Each row of a before or after table is a point. One or more steps were done to the points. Then noise was added and the rows were shuffled. The steps act on columns, c1 being the first. Write out the steps. A step turns or swaps two columns, mirrors them in a line or flattens them onto one, adds a multiple of one to another, or multiplies or shifts one. Angles are multiples of 10 degrees, from the lower column toward the higher: turns from -170 to 170, lines from 10 to 170 but not 90. Use the fewest steps. Two steps may share a column if one is a turn and the other turns, adds or multiplies; they go together, in the order done. Otherwise the lowest column goes first.

Before (13 x 2)
[[ 0.33 -0.44]
 [-0.26 -0.06]
 [-0.17 -0.01]
 [ 0.42 -0.09]
 [-0.12 -0.06]
 [ 0.12  0.10]
 [ 0.20 -0.31]
 [ 0.09  0.11]
 [ 0.00 -0.22]
 [-0.07 -0.37]
 [-0.45  0.13]
 [-0.60  0.11]
 [ 0.46  0.40]]
After (13 x 2)
[[-0.02 -0.16]
 [-0.29  0.24]
 [-0.21  0.01]
 [-0.46  0.29]
 [ 0.16 -0.43]
 [ 0.10  0.14]
 [-0.37 -0.10]
 [-0.09  0.43]
 [ 0.42  0.47]
 [ 0.18 -0.58]
 [-0.12 -0.08]
 [ 0.10  0.13]
 [-0.07 -0.28]]
Steps: swap c1 and c2

Before (14 x 6)
[[-0.11  0.16  0.32  0.45  0.10  0.25]
 [ 0.41 -0.01 -0.06 -0.36 -0.26 -0.24]
 [-0.11  0.67  0.29  0.34  0.16  0.15]
 [-0.17  0.15  0.51  0.19  0.18  0.06]
 [ 0.25 -0.21 -0.28 -0.07 -0.24 -0.34]
 [ 0.08 -0.38 -0.51 -0.38 -0.45 -0.34]
 [-0.08  0.02 -0.49  0.31 -0.59  0.07]
 [-0.08 -0.03 -0.38  0.27 -0.35 -0.14]
 [ 0.17 -0.13 -0.51 -0.26  0.03 -0.01]
 [-0.07  0.27  0.18  0.46  0.21  0.02]
 [ 0.66 -0.10 -0.23 -0.53 -0.18  0.08]
 [ 0.05  0.23  0.05 -0.08  0.27  0.43]
 [ 0.39 -0.09  0.08 -0.15 -0.01  0.43]
 [-0.42  0.33  0.21  0.16 -0.13  0.18]]
After (14 x 6)
[[-0.90 -0.27 -0.06 -0.01  0.21  0.16]
 [-0.08  0.06  0.00  0.03  0.31 -0.33]
 [-0.50 -0.24 -0.06  0.01 -0.13  0.31]
 [ 0.23 -0.06  0.21 -0.05  0.00 -0.22]
 [-0.29 -0.58 -0.21  0.26 -0.15  0.54]
 [ 0.37  0.07  0.03 -0.33 -0.07 -0.20]
 [ 0.34  0.47  0.13 -0.18  0.06 -0.19]
 [ 0.25 -0.18 -0.19 -0.17  0.24  0.55]
 [-0.26 -0.43 -0.11 -0.08 -0.24  0.39]
 [ 0.23 -0.24 -0.14 -0.17  0.00  0.36]
 [-0.41 -0.30  0.06 -0.10  0.37 -0.14]
 [ 0.44  0.13  0.04  0.15  0.24  0.05]
 [-0.28 -0.35 -0.22  0.08 -0.02 -0.01]
 [ 0.34 -0.01  0.10 -0.25  0.21 -0.12]]
Steps: turn c1 and c4 by -140 degrees; shift c2 by -0.20; multiply c3 by 0.4; turn c5 and c6 by -110 degrees
